Each row is a point. The points of each table are mixes of a few directions, plus a little noise. Count the directions of each table, and those that both share. Where both have some left over, give the other angles between the two spaces (their principal angles), to ten degrees, smallest first.

First (7 x 3):
-.02; .19; .41
.28; -.05; .16
-.09; .04; .02
.32; -.24; -.25
.48; -.27; -.14
-.45; -.07; -.58
-.53; .40; .38
Second:
-.48; .14; -.14
.80; -.12; .47
.13; .00; .11
-.23; .06; -.07
-.21; -.07; -.37
Directions: first 2, second 2, shared 2

First (6 x 6):
-.01; .19; .37; -.53; -.64; .01
.00; -.04; -.06; .09; .11; .00
.01; -.21; -.39; .55; .66; -.01
-.01; .23; .44; -.62; -.75; .02
.00; -.09; -.17; .25; .30; -.01
.01; -.10; -.18; .26; .32; .00
Second (6 x 6):
.02; -.03; -.07; .12; .11; -.02
.44; .06; .06; .74; -.15; -.50
-.25; .00; .03; -.52; -.03; .29
-.10; .16; .31; -.62; -.53; .12
-.32; -.12; -.19; -.34; .37; .36
.22; -.06; -.15; .62; .22; -.26
Directions: first 1, second 2, shared 1

First:
.11; .29; .33; -.38; -.03; -.33; -.07; -.12; -.24; .16; -.09
.03; -.33; -.23; .05; .01; .12; .07; .51; -.45; -.05; -.10
-.61; .02; -.27; .19; -.30; .27; -.27; -.45; -.12; -.09; -.04
.45; -.14; -.20; .48; .22; .02; .26; .50; .43; .07; .12
.50; .16; -.44; -.26; .61; -.15; .20; -.07; .56; .26; -.08
-.69; -.57; -.24; -.05; -.11; .66; -.09; -.26; -.09; -.53; .05
.48; -.06; -.17; .31; .16; -.13; .21; .61; .05; .18; .00
.20; .39; .64; -.24; -.13; -.44; -.04; -.10; -.09; .16; .02
-.48; .25; .58; -.10; -.43; -.03; -.27; -.62; -.06; -.14; .10
Second, 8 rows:
-.40; -.23; .39; -.06; -.17; .38; .18; -.30; .34; -.39; .21
.62; .10; -.30; .11; .53; -.31; -.40; -.13; .50; .08; .06
-.64; .17; -.28; -.02; -.32; .24; .10; -.34; -.21; .13; -.16
-.09; -.36; .44; .27; -.26; .28; .43; .52; .01; -.27; .20
.10; .43; -.48; -.27; .09; -.41; -.31; -.11; -.53; .48; -.37
-.22; .10; -.14; .01; -.17; .03; .07; .04; -.30; .15; -.13
.09; -.38; .87; -.28; -.04; .08; .18; .19; .05; -.47; .26
.51; .17; -.49; .24; .33; -.31; -.26; .14; .14; .29; -.08
Directions: first 5, second 4, shared 3; angles 40

First:
.23; -.19; .50; .11; .40; .07; .26; .13; -.57; .26; -.06; -.05; -.28; -.07; -.06; -.06; -.16; .03
-.22; .32; -.27; -.13; -.62; .20; -.22; -.52; .41; -.15; .13; .22; -.09; .23; -.07; .62; .56; -.05
-.21; -.21; -.12; -.16; .11; .15; .37; .08; .27; .06; -.31; .16; .25; -.13; .24; -.44; .23; .12
.12; -.25; -.16; .07; .22; .22; -.03; .20; .06; .05; -.40; -.12; .08; .15; .16; -.49; -.31; -.22
.18; -.05; .21; .04; .10; -.13; .07; .24; -.33; .00; .04; -.05; .03; -.14; -.03; -.03; -.19; .05
.15; -.17; -.21; -.03; -.10; .13; -.01; .32; .05; -.15; -.36; -.01; .31; .01; .18; -.34; -.19; -.15
.23; .16; .31; .13; .08; -.44; -.16; .20; -.47; -.06; .44; -.18; -.09; -.18; -.24; .27; -.34; .09
-.47; .39; -.26; -.04; -.18; -.20; -.28; -.64; .59; .00; .51; .02; -.21; .13; -.18; .47; .40; .13
Second, 10 rows:
.06; -.21; -.38; -.02; -.32; .94; .04; -.33; .26; .14; -.90; .17; -.12; .48; .35; -.06; .22; -.36
-.01; -.02; .19; -.05; .13; -.17; -.04; .19; .01; -.14; .32; .04; .03; -.01; -.23; -.09; .10; -.09
.02; -.14; .14; -.11; .07; .18; -.05; .16; .14; -.18; .10; .15; .00; .23; -.24; -.18; .29; -.35
-.03; .10; .22; .00; .18; -.50; -.02; .19; -.13; -.09; .50; -.08; .06; -.24; -.21; .01; -.09; .16
-.04; .17; .15; .05; .15; -.58; .00; .12; -.19; -.01; .45; -.15; .06; -.34; -.10; .10; -.23; .33
.01; -.10; .14; -.09; .07; .09; -.04; .15; .10; -.16; .15; .12; .01; .16; -.22; -.15; .23; -.28
.02; -.02; -.43; .09; -.32; .52; .08; -.42; .05; .30; -.80; -.04; -.09; .12; .52; .15; -.14; .10
-.03; .12; .22; .01; .19; -.55; -.02; .20; -.15; -.09; .53; -.10; .07; -.27; -.21; .03; -.12; .20
-.05; .28; -.12; .18; -.02; -.55; .06; -.17; -.30; .25; .08; -.29; .03; -.50; .29; .30; -.53; .66
.04; -.19; -.14; -.07; -.14; .61; .00; -.10; .22; -.02; -.44; .17; -.07; .38; .07; -.13; .27; -.38
Directions: first 5, second 2, shared 1; angles 90
